Each row of a before or after table is a point. One or more steps were done to the points. Then noise was added and the rows were shuffled. The steps act on how far a point lies along the listed directions, d1 being the first. What was done? A step turns or swaps two directions, mirrors them in a line or flattens them onto one, adds a multiple of one to another, or multiplies one. Angles are multiples of 10 degrees, from the lower direction toward the higher: turns from -170 to 170, lines from 10 to 170 but not 90. Use the fewest steps. Two steps may share a direction if one is a turn and the other turns, adds or multiplies; they go together, in the order done. Otherwise the lowest direction goes first.

Directions:
(1): [ -6 -43  43]
(2): [-27  41  37]
(3): [55 15 23]
Before:
[[ 21  -9  21]
 [-24 -15 -28]
 [ 17  34 -18]
 [  6 -24 -44]
 [-38   0  -5]
 [ 16 -34 -28]
 [-42  17 -23]
 [ 40  55   5]
 [  6  12 -20]
 [-13 -12 -15]
 [  7 -29  -8]]
After:
[[ 30  -2  -5]
 [-18   5 -14]
 [-48 -11  11]
 [ -2  35 -30]
 [-21  41 -22]
 [-35   8 -18]
 [  3  13 -27]
 [ 27  15  60]
 [ -9  18  13]
 [-33 -19  -5]
 [ -2  22  36]]
Steps: turn d1 and d2 by -100 degrees

Directions:
(1): [ 18  30 -28  25   8   1 -20 -53 -25]
(2): [ 33  15 -17  -7  52 -20 -19  36   7]
(3): [  3  -6 -22 -46 -13 -14 -21 -29  47]
(4): [ 11 -34  24 -18  24  47 -34 -12 -14]
(5): [-59  -8  -3 -10  44 -21   6 -18 -11]
(6): [-27  60   7 -23  -7  31 -18  16   0]
Before:
[[  3 -45  26 -20 -10  10   3   7   0]
 [-23   1   5 -16 -16  27 -23 -31  13]
 [  2 -38  32 -11  14   3   8 -23  -2]
 [ 11   1  -8  21 -25 -18  35  58   7]
 [-16  20 -17  -9  11 -44   0 -10   7]
 [  6   8  -5 -16 -15  -8  -4  36  39]
 [-28  -6   1   7   7 -16   0 -24 -14]
 [  5 -21   1  19  31  18 -12 -18 -35]
 [ 46  11  -3  47 -13  -4  26   4 -33]
 [ 25  16   5  35 -23  41 -13   2 -38]
 [ -2  19   6  16  12  25 -11   7 -25]]
After:
[[ 27   8   9  33 -18  51 -18   1 -42]
 [  4 -45  38 -16  20  12   2 -26  -4]
 [-20 -13  16 -24  -7  47 -37 -37   8]
 [  5 -18   0  19  29  15 -11 -19 -35]
 [ 46  11  -4  48 -14  -5  27   5 -33]
 [ -2  22   4  17  10  22 -10   7 -25]
 [  5 -53  30 -23  -5  21  -5   6  -1]
 [-19  27 -22  -6   5 -54   6  -8   9]
 [  9   7 -12  23 -29 -25  40  60   9]
 [-25 -13   6   4  12  -6  -7 -27 -17]
 [  3  18 -11 -12 -21 -19   4  38  42]]
Steps: add -1 times d2 to d4

Directions:
(1): [  1  21 -50  17 -17  52  11 -14 -40  14   1   3   3  -4]
(2): [-10 -40  19  27  30  43   7 -18  11 -29  35  19   3  -5]
(3): [  3   6 -15   9 -31 -17 -19  12   3 -13  49  13 -57 -19]
(4): [ 18 -15 -31 -36  12  -8  11   0  -6 -13  37 -11   6  60]
(5): [-36 -24  17  18 -26  -3   9  17 -13  35  -7  35 -13  46]
(6): [-43  50  14 -44  17  11  -3  -4  -4 -11  14  35   1   0]
Before (10 x 14):
[[-25   3  -4  24 -15   3  -6  11 -16  23 -19  -2  -2  16]
 [ 11  10 -44   7 -28  -9   0  17 -13  18  16  -5 -12  -1]
 [ -5  25   0 -17   0  -8 -16  10   0 -10 -10   5   8   0]
 [  8 -28  -4  38 -11  30  17  -9 -16  22 -16   2   4  -4]
 [ -9 -10  -5 -12  11  17  14   0  -1   8  21   9   1  29]
 [  8 -27  -2 -15  -5 -38   1  18  18   8 -22 -20  14  44]
 [ 23 -47   2  23 -14 -29  -9  10   6  -2  32   6 -34   9]
 [ 14 -19 -16  11 -17 -17 -11   6   0   5   3  -3  -9  19]
 [  4  21 -11 -35  -3 -19  -7  -1  19 -33  51   5 -26  -1]
 [  7  27   6  -6  -9 -16 -16  11  15 -22   1 -14 -22 -38]]
After (10 x 14):
[[  7 -29  -4  38  -9  32  18  -9 -17  23 -18   2   7  -3]
 [ 11  11 -46   8 -31 -11  -3  19 -13  16  22  -4 -18  -3]
 [ -5  25   1 -17   0  -9 -16  10   0 -10 -10   5   9   0]
 [  4  22 -14 -32  -8 -22 -10   0  20 -35  60   7 -36  -4]
 [  7 -27  -1 -16  -2 -37   3  18  17   9 -26 -20  19  46]
 [ 24 -47   0  24 -19 -32 -12  12   6  -5  40   8 -44   6]
 [ 14 -18 -18  11 -19 -18 -12   6   0   4   6  -3 -12  18]
 [ -9 -10  -5 -13  11  18  14   0  -1   8  20   9   2  30]
 [  8  28   4  -5 -13 -18 -18  12  16 -23   6 -12 -28 -40]
 [-25   3  -4  24 -14   4  -6  11 -16  23 -20  -2  -1  15]]
Steps: multiply d3 by 1.3

Directions:
(1): [ -8   6  10 -45  19 -36  -3  -8  24  24 -28  -3 -24  -7  49  40  26 -29
 -10   2  -5 -17   9 -25]
(2): [ 16 -16 -17  32 -15   4 -10  14   8  17 -36   6   8  16   7   8   5  -9
 -44  60  16  47 -11 -22]
Before (11 x 24):
[[ -2   1   0  -6  13   1   6  -2   2  -6  24  -2   5   0 -12 -10  -4   1
   17 -25  -3 -16   2   5]
 [  2   4 -10  20  -9   9  -5  -3  -1   5  -5  -3  16   9  -9  -1  -2   8
    3   2   0   0  -4   0]
 [-14   2   9 -26  22 -21   6  -8  15  19 -16 -12  -9 -22  29  18  23 -13
   -1 -12  -6  -9  16 -23]
 [  0   6   5  19  -1  19  -2   4 -12 -12  23 -10  16  -3 -35 -30   4   8
    2  -9  -9   7 -10  31]
 [ -9   2   3  16  -2  30   1  -6 -28 -20  35  -7  13  16 -34 -19 -16  27
   29 -18   1 -11   1  25]
 [  9  -4  -8  11   2  18   2  -1  -3  -7   6   2  14   4 -25 -13  -7  11
   -6  -1   1  11   5  14]
 [ -3   5   4  19 -10   9   4  10 -11 -14  12  -9  12   5 -20 -14 -11   0
    1  -5   0  19   0   7]
 [ -4  -5  -5  21  -8  15   5   3 -17 -13   9   0  11  -3 -21 -22 -13  18
   -1  -2   8   9  -3   8]
 [ -7  13   4 -24  14 -17   8 -15   3  -4   4  -4  -8 -13  22   7  12   3
   18 -21 -16 -29   7  -6]
 [ -4  -3  16   9  -6  24  12   0 -20 -33  49  -3  19  -7 -42 -35 -26  33
   44 -57 -16 -27   4  38]
 [ -7   7  12 -36  10 -18   8 -16   6  -3   2   0 -15 -12  19  14   8 -12
   17 -18  -8 -18   8   6]]
After:
[[  9 -10 -14  22   0   6  -1   8   3   1   3   3  15  10 -16 -11  -4   0
  -10  12   9  18  -7  -6]
 [  6  -3   1  11   0  -2 -11   7  10  16 -21  -8   5   4   4   1  26 -18
  -36  32   0  28 -11  -1]
 [  8  -3  -6  -7   8  -2  -3  -2  14  12 -19   1   3   4   5  10  11  -9
  -22  14   2  12   8  -6]
 [  7   2 -11  29  -6  16   7  -2 -15 -19  16   0  16  -1 -19 -25  -9  27
   13  -2  -7   3  -4  12]
 [ -2   3   4   3  -4  -9  -2  10   4   5 -15  -8   1   8  10  11   5 -18
  -19  14   2  23   3 -14]
 [ -1   7  -6   2  -2  -4  -6  -6   7  13 -15  -3   6   8   9  13   8  -2
   -2   4  -3  -7  -1  -7]
 [ 24 -32 -11  52 -27  17 -10  23   5  12 -31   8  26  22  -7  -1  -5   3
  -46  58  12  57 -16 -15]
 [ -3  -7  -5   3  -1 -10   0   3   4   9 -25  -1  -3  -1  15   9   9  -5
  -24  23  10  15  -2 -20]
 [-12   3   3  10   8  16  12  -4 -13 -12  26 -11  11 -22 -26 -27  -6  20
   25 -36  -6  -7  10  12]
 [  6  -2   0  13 -12  17   8  -5 -16 -21  21   4   7  -1 -26 -24 -16  14
   17  -5  -1  10  -1  24]
 [  6 -11 -10  27  -7  11 -13   5  -3  14 -24   1   8  29   5  16   8  -2
  -27  50  17  31  -7 -15]]
Steps: turn d1 and d2 by -120 degrees
